Rows are points. The last column is the point's height on a tilted bowl or saddle (a function of degree 2), plus a little noise. Count its main directions that bend up, bend down and stay straight.

Points (16 x 4):
[[-2.0 -1.2 -1.6  1.1]
 [ 0.2 -0.7  3.1  1.9]
 [ 2.2 -3.5  0.2  2.5]
 [ 2.2 -0.8  3.7  3.0]
 [ 5.6 -2.0  5.1  6.2]
 [ 1.0 -6.8 -0.1  3.7]
 [ 1.2 -1.9 -3.8  0.5]
 [ 4.0  7.7  6.0  8.7]
 [-1.1  0.8  3.3  1.6]
 [-0.8 -0.4 -3.4  0.6]
 [ 5.5  1.5  4.6  5.8]
 [-3.8 -9.0  4.3  1.2]
 [-5.1 -5.0 -2.1  2.4]
 [ 4.7  3.7 -2.1  0.5]
 [ 3.1  2.8  1.3  2.7]
 [-0.4 -1.0 -0.2  1.2]]
Directions: 2 up, 1 down, 0 straight

Points, 23 rows:
[[  0.8  -4.3   3.9   4.6   0.7]
 [  3.0   1.4   0.1  -4.4  -1.4]
 [ -5.9   1.4  -0.9  -3.7   2.2]
 [ -5.0   1.4   5.5  -2.5  -5.5]
 [  1.9  -0.9   2.6   4.4   0.3]
 [  1.9  -1.6   5.7   5.9   0.7]
 [ -0.9   2.9  -3.6  -3.5   0.8]
 [  1.5  -1.6   3.3   2.9   0.2]
 [  2.2  -4.6   0.4  -0.8   1.7]
 [  2.3  -6.8  -0.1   4.9   3.2]
 [ -5.6   4.6  -4.9   6.6  -5.5]
 [  0.6   3.8  -1.2   2.7   0.0]
 [  2.8   4.2  -2.6  -1.1   0.7]
 [  0.8   2.6  -0.3  -3.7  -0.5]
 [ -3.8  -2.5   1.7  -2.6  -1.0]
 [ -3.0  -6.7   2.3   2.9   0.0]
 [ -5.2  -2.3   0.6   8.8 -11.0]
 [  0.2  -0.1   3.2  -8.0  -4.8]
 [  0.0   3.4   3.6  -1.0  -1.0]
 [ -3.6   2.3   3.0  -1.2  -2.3]
 [ -2.9  -2.9   0.1   1.7  -2.0]
 [ -3.9  -4.7   2.3   7.6  -7.0]
 [  3.1   3.5   0.1  -3.7  -0.1]]
Directions: 2 up, 2 down, 0 straight
